Each row is a point. Before rounding, the points of a table are all equally far from one centre. They may lie mostly on one side of it. Write the centre, to within rounding.
In the rows, 128 means zero.

Points:
[[133 132 161]
 [113 154 162]
 [ 79 121 159]
 [128 107 159]
 [ 49 148 121]
 [106 134 166]
 [ 66 156 144]
 [ 98 168 154]]
Centre: [107 131 102]

Points:
[[132 139 165 150  66 141  91 127 121  70 144]
 [126 122 164 140  76 123  84 117 119  73 116]
 [163 133 157 153  63 109  90 138 100  89 154]
 [126 114 167 126  74 149 106 115 119  84 153]
 [125 132 134 133  31 116 100 110 123  79 144]
 [128 155 166 169  80 112  92 110 104  75 151]
 [141 145 145 181  89 115  91 119 109  61 144]
 [134 145 141 147  66 147  80 130 136  81 159]
 [141 178 153 117 114 130 102 126 120  70 153]
 [133 136 160 163  91 135  78 109 110  91 156]
 [141 151 147 150  87 147  82 134 114  68 143]
 [139 144 127 128  52 115  82 129 112  61 147]
 [139 150 138 165  79 123  67 123 126  76 150]
 [126 171 167 146  80 115  96 114 122  61 153]
 [150 126 151 161  54 134  92 106 121  82 147]]
Centre: [135 139 132 136  90 109 118 121 124  94 144]

Points (30 x 24):
[[ 97 127 119 170  81 154 111  74 141 110  59 133  58 131 129 128 116 108
  140 130  99  91 123  94]
 [110  85 146 121  64 162 157  80 122 109 112  74 101 101 158  85  96  54
  115 138  82 115 139 134]
 [114 102 153 135 142 113 149  78 158 137 116  91  94 109 151  43 121  89
  129 121  95 135 117 144]
 [124  77 144 161 133 125 169  60 121  97 115 145 152 133 173  82 151  83
  128 142 100 149 150 143]
 [112 131 144 155  90  97 121  85 143 158 109  73  87 120 154  98 130  86
  115 137 128 161 122 152]
 [ 85 128 155 187  63 151 153  55 130  90 129 120  83  84 144  78 161  72
  147 133 148 132 164 141]
 [108 112 148 163 113 162 148 109 119 145 121  96 102 124 135  34 126  68
  114 137 117 111 100  97]
 [ 77 163 121 153 146 113 155  67  90 122 111  95 142  98 154 114 143  76
  159 191 100 130 112 115]
 [148 100 124 162  94 114 174  89 118 104  99 108  83  76 179  55 125  75
  153 158 155 114 181  90]
 [138 114 141 138  93 150 155  94 111 133 109 128  66 127 114  80 123  41
  119 129  81 134 117 148]
 [ 80 132 118 115 151 169 115  60 155 108  98 174  76  69 143  84 102  75
  150 164 125 117 175 111]
 [ 96 114 187 203 123 149 107  84 130 104 117 132 119 132 158 110 132  68
  133 162  96 144 106 166]
 [ 89  73 161 106 112 149 120 102 135 115  94 103  93 106 136  76 111  42
  131 141 119 144 118 136]
 [121 108 155 132 121 109 141  81 129 162 168 172 108 132 143  81 117  27
  135 168 107  87 138 167]
 [128 120 163 164 112 146 134  61 118 129 133 119  59  95 154  82 141  54
  147 142 146 154 103 169]
 [112 112 146 127 130 116 131  89 135 132 125 141  67  79 162  87 139  98
  170 108  99 144 146 169]
 [ 99 169 130 168  94 170 154  71 107  70  97 118  77 129 186  78 133  73
  131 188  99 116 128 126]
 [ 86 112 105 149  59 157 150  71 161 100 125 143  66 101 147  91  67  55
  149 130 147 105 125 110]
 [143 127 125 158  94 123 152  51 164  85  75 135 104 145 165 117 121  63
  153 169 144 121 112  95]
 [ 87  92 137 146 123 121 171  78 148 146 105 102  86 143 159  71 143  77
  131 158 150 144 137 122]
 [123 107 145 165 100 120 146  78  86 104 123  73 127 115 154  86 126  77
  187 149 107 128 169 109]
 [102  78 113 127  77  98 150  76 126 118 118  66 109 143 153  77  95 111
  183 130 142  99  99 154]
 [129 116 150 133  95 141 152  98 201 109 135  87  76 116 172 104 126  90
  127 163 105 124 148 123]
 [122  91 154 124  99 130 181  77 107 142 146 120  51 104 128 103 141  88
  147 127 110 117 142 132]
 [128 125 117 132 100 125 125  90 158 104 100 102 106 123 165  46 137  58
  151 129 134 139 149 102]
 [104 163 117  94 125 148 143  90 108 137 152 134 123 130 135  82  94  81
  126 133 144 151 126 133]
 [ 93 123 119 155  81 200 112  84  90  81  91 111 105  97 146  77 152 102
  133 163 117 163 128 103]
 [129 134 145 102 149 120 132 113 140 102 125 137  61  77 168 131 137  94
  103 173 109 144 127 119]
 [ 96  88 122 121 119 151 150  89 154 125 107 104 127  93 172  46 144  57
  128 146  96 147 146 130]
 [ 91 127 107 151 105 119 147  92 141 111 117 102  97 133 145 101 132  47
  170 148 146 145  96 104]]
Centre: [120 111 111 154 101 129 125  88 124 108 113 135 118  87 126  90 113 110
 126 186 131  87 130 157]

Points, 29 rows:
[[145 100 134 124 184 109 130 148 165  89 151  61 163 133 163 159 144 129
  109 186 119 110 106  86]
 [171 104 134 144 190 100 132 132 147 132 141  81 175 153 149 159 163 142
  119 193 105 117 102  87]
 [118  83 142 127 182  88 122 127 174 117 159  81 168 136 137 162 152 112
  109 178 122  98  66 114]
 [127 107 132 117 187  89 134 141 142 126 182  98 167 153 153 158 164  84
  132 187  72 110 105 113]
 [116 109  96 128 191 128 161 159 159 105 153  70 151 178 160 145 128 103
  127 154  89 114 118 136]
 [142  89 118 103 200 105 134 128 154  95 146  79 164 135 152 157 163 103
  134 190 122 124  93 111]
 [135 118 136 106 180 104 143 135 167 109 158  84 158 122 139 161 173  89
  119 188  69  97  90  95]
 [119  86 134 130 205 106 130 136 146 100 166  77 151 138 151 164 160  94
  143 184 122 107  91 103]
 [127  90 118 138 166 105 143 158 155 118 172  51 189 139 148 155 129  79
  104 179  88  93  99 110]
 [130 119 142 138 172  95 134 127 157 121 164  85 143 152 135 175 180 108
  114 202 107 105 120 129]
 [155 104 120 110 184  92  99 171 154 109 146  73 155 141 131 153 159 107
  140 178  97  94  94 100]
 [123  96 116 109 212 127 130 138 143 117 175  94 175 148 147 143 162 133
   98 194  84 115  92 109]
 [134  85 114 101 182 127 130 170 159 107 138  86 204 136 143 138 149 117
  120 196  88  98  89 103]
 [118  93 116 118 178  95 131 167 121 103 177  82 176 145 134 166 159  85
  102 176 111 138  92 111]
 [138 101 135 118 178 116 127 153 167  98 162 103 173 142 146 178 156 123
  115 199 121 103  83 106]
 [147  91 137 121 206  97 140 134 145 114 167  72 157 150 137 173 162 115
  131 192 113 127  90  91]
 [153  77 145 143 175 104 135 126 152 112 153  91 164 155 164 168 145  92
  130 202 110 110  81 126]
 [126  93 120 144 183 122 129 152 166 112 161  68 171 138 150 171 161 107
  122 205 101 114 108 134]
 [140  98 140 122 188 104 165 128 174  94 157  89 146 140 137 160 150 137
  140 206 123 126 112 100]
 [151  97 121 135 201  92 141 135 143  86 164  88 153 119 152 136 153 119
  121 165 128 111 107 119]
 [124  97 146 126 178 107 146 137 157  93 186  79 169 141 158 162 158 128
  112 192 134 128 110 122]
 [107 125 115 125 172 102 162 121 161 100 123  79 148 136 153 166 162 100
  115 186 110 111 101 128]
 [118  98 105 109 176 118 149 134 139  97 168  77 171 130 162 157 181 129
  133 192  89 113  92 121]
 [133 118 125 118 188 114 147 130 150 109 157  91 179 119 167 158 169 109
  102 184 118  98  94 102]
 [154  69 130 127 177 114 120 141 133 115 174  64 181 151 140 169 171 116
  108 193 102 106 119  97]
 [140  98 119 137 178 109 114 147 175 107 165  79 186 128 145 147 159 108
  125 199  99  95  89 120]
 [136  78 126 120 190  95 124 152 178  97 141  74 174 161 143 138 143  93
  120 182 107 112  87  90]
 [142  94 118  95 203  99 134 151 137 101 172  66 144 114 143 127 151  93
  123 188  98 105  98 104]
 [138  81 122 117 207  95 120 131 160 110 167  94 162 140 131 117 166 106
  117 176 106 101  97 144]]
Centre: [129 101 139 121 141 139 139 134 136 134 150  88 149 144 119 125 136 114
 127 161 104 122 103 108]

Points, 29 rows:
[[163  64 146  56 110 122 148  98  90 100 132 103 102 153 133 108  77 119
   62 142 141 143 142 131]
 [157  55 129  72 124 112 179 122 106  99 151 102 145 154 146  97 110 102
   83  98 158 101 158 154]
 [175  83 148  62 108 127 152 124  84 113 156 104 136 163 127  77  96  97
   95 109 176 136 112 176]
 [166  72 132  77 110 106 161 112 128 129 127  73 152 137 141  97 110  88
   93 107 155 148 168 157]
 [128  89 162  98 102 139 178 102 110 106 128 101 137 169 130 102  84  58
   83 110 147 130 134 129]
 [159 118 154  67 113 114 137 126 119 107 164 102 139 148 146  97 131  57
   87  98 181 134 112 119]
 [143  71 133  89  80 112 151 101  95 116 139 103 122 129 122  85 114  79
   64  96 155 102 119 135]
 [134  75 155 104  95 137 153 112  78 112 132 103 143 144 136  69  95  97
   70  90 148 142 143 128]
 [143  86 130 110 109  87 164 135 103 113 150 108 120 170 143 105  87  75
   72 110 122 137  96 158]
 [165  68 143  86 114 105 151 111  96 106 135  98 118 168 153  85 107  85
   63 109 166 129 140 163]
 [140  77 133  75 127 131 150 133 118  86 150 150 101 158 134  65 102  74
   55  94 154 129 130 137]
 [164 100 118  69 109 108 169 116  97 121 145  97 131 159 175 105  87  95
   99 113 130 117 132 186]
 [150  78 137 100 115 105 137 103 100 105 139  93 129 132 150  76 110 105
   97  89 180 114 144 151]
 [145  57 151 112 113  96 150 113 101 102 140 110 109 157 133  84 108  94
   71 109 173 138 129 131]
 [163  56 155  94 126 121 149  99 136  83 148 104 124 153 163 104 110  81
   73 110 135 112 137 162]
 [144  49 143  93 134 112 151 132 110 130 141  89 128 153 159  88 112  91
   47  84 126 149 133 138]
 [152  87 139 102  99 131 191 119 103  85 141 110 118 137 125  68 102  68
   65 112 129 127 132 136]
 [166  59 176  86 112 135 150  90  82  90 134 106 103 153 138 102 100  80
   77  76 131 111 145 145]
 [165  54 138  87 102 128 160 116 112 120 137 115 102 142 133  94 108  96
   40  81 149 108 122 156]
 [135  82 148  89 108 110 139 134 125 114 140 117 122 150 150  89 122  82
   64  82 186 146 110 157]
 [167  60 175  80 126 121 168 104 104  79 144  97 130 157 164  94 123  73
   88 106 160 144 117 144]
 [165  79 150  73 119 111 152 100 102 138 154 112 144 133 144  92  87  82
   81 122 178 143 111 158]
 [146  66 138  67 126 108 167  95 132 107 125  92 136 116 142  72 103  84
   89 104 166 129  90 151]
 [160  68 128  84 105 114 161 111 101  90 119  95 126 146 127  64  87  89
   68  73 146 123 118 134]
 [161  79 133  95 110 137 156  99  99 102 145 109 143 145 159  86 107  98
   56  99 167 137 151 138]
 [163  62 136  83 136 116 128  86  96 137 122 115 133 147 159  85 102  69
   40 104 145 132 111 126]
 [143  74 159  80 108 152 139 123  91  70 139  94 137 125 140  78  93  84
   79 103 147 125 145 143]
 [159  75 153  90 106  94 144 101 126 103 123 106 147 135 131  83 106  76
   58  98 163 115 139 144]
 [147  70 167  64 106 140 170 107  99 122 118 141  96 129 124  92 106  97
   56  80 165 127 132 179]]
Centre: [160  98 138  77 141 133 144 130 104 119 103 136 127 138 123 119 134 104
 110 109 119 133 118 134]

Points, 31 rows:
[[107 108 105 162 144 168 128 161 149 147 149  89 143 159 170 157  76  93
  145  92 116 137 106 134]
 [129 135 139 196 127 152  96 138 133 154 106  90 154  91 169 101 109 125
  125 103 136 163  70  50]
 [109 122 174 172  99 179 155 154 118 106 112 125 173 136 174 112  77 133
  163 122 129 131 116 119]
 [113 104 159 230 138 107 107 116 152 129 128 139 158 118 141 120  54  91
  129 107 139 149 112 114]
 [ 89  89 151 185 102 130  37 106 134 125 136 101 154 142 136 127 104 108
  132 110 155 159  98  77]
 [ 84 117 134 185 131 110  71 146 123 124 162 127 160 153 152 101  96 147
  123 118 136 146  88  41]
 [ 87 119 163 204 151 112  83 172 145 112 112 106 183 142 125 151  65 132
  108 145 126 131 112 117]
 [123 146 115 180 105 168 105 133 113 125 137 114 158 153 207 102  56  94
  173 148 117 124 114 123]
 [ 76 110 157 188 126 124  88 150 131 141 110  72 179 142 158 148  76  82
  155 153 111 146 149  95]
 [ 84  92 137 154 132 125 139 106 131 153 130 138 155 137 161  98 111 125
  144 129 167 190  99  84]
 [ 87 144 183 157 155 146  77 126 160 173 103  92 159 100 144 119  77 135
  121 151 112 119  97  82]
 [104  88 148 182  92 141 119 153 124 147  85 139 166 135 166 111  70 106
  168 119 130 173 111  92]
 [ 68 148 193 185 145 121 123 147 140  87 118 102 127 166 143 128 113 120
  161 143 146 128  70 116]
 [ 92  96 132 198 131 107  82 148 128 127 115 139 176 148 164  89  92 123
  160 131  96 130  67  57]
 [ 65  88 155 181 124 130 100 143 101 129 159 107 131 108 107 115  79 138
  141 143  99 148  84  89]
 [108 111 163 158 120 136 117 109 161 134 157 117 186 117 184  88  95 139
  152 129 109 171  95  75]
 [126  95 149 208 132 148  43 127 129 150 141  99 147 117 160 117  99 112
  202 151 103 136 110  62]
 [ 81  99 161 181 132 144  89 130 154 112 114  72 154 136 132 137  72 140
  147 164 100 191  93 105]
 [ 89  76 163 185 148 137  67 149 129 128 134 121 164 122 159 135  72 102
  122 152  86 102 114 124]
 [ 82 135 171 202 128 135 104 170 155 114 125  89 177 129 131 124  91 127
  145 142  91 137  84  78]
 [124 136 161 193 118 120 128 131 106  98 141  71 143  88 196 136  52 156
  145 146 148 147 121  63]
 [123  97 152 185 118 122 127 134 165 109 116  63 181 141 205  87 104 107
  142 164 123 152  91  83]
 [ 99 106 115 220 100 152  69 151 142 153 132 109 170 121 168 145 100 142
  140 123 159 159 101  91]
 [105 104 145 180  86 132  97  99 123 124 157 126 157 114 165  82  71 101
  162 158 153 137  89 101]
 [ 81 112 161 202 120 140  85 158 160 164 130  84 146  98 135 124  85 127
  120 104 127 155  94 107]
 [ 93 150 174 191 118 155 108 124 128 135  93  87 182 116 127  98  70 131
  155 183 128 109 115  91]
 [ 59 117 152 148 104 139 102 109 116 194 121  99 134 157 111 120  99 103
  149 122 140 152  99 105]
 [ 97 113 155 135 155 122  89  98 129 117 153 126 193 165 162 132  79 150
  116 144 128 174 148 105]
 [ 88 119 163 184 103 122 114 117 103  95 134  67 160 116 135  99  46 106
  120 110 116 124  94  99]
 [ 82 120 133 216 102 121 113 136 152 130 147 117 187 138 129 123  94 120
  127 144 118 151  76  84]
 [105 127 166 183 152 139  95 129 145 115 140  88 175 112 188 148  58 151
  120 169 111  84  93  96]]
Centre: [144 122 129 165 126 104 107 117 127 131 110  99 121 140 148 127 115 148
 146 131 115 118 125 112]
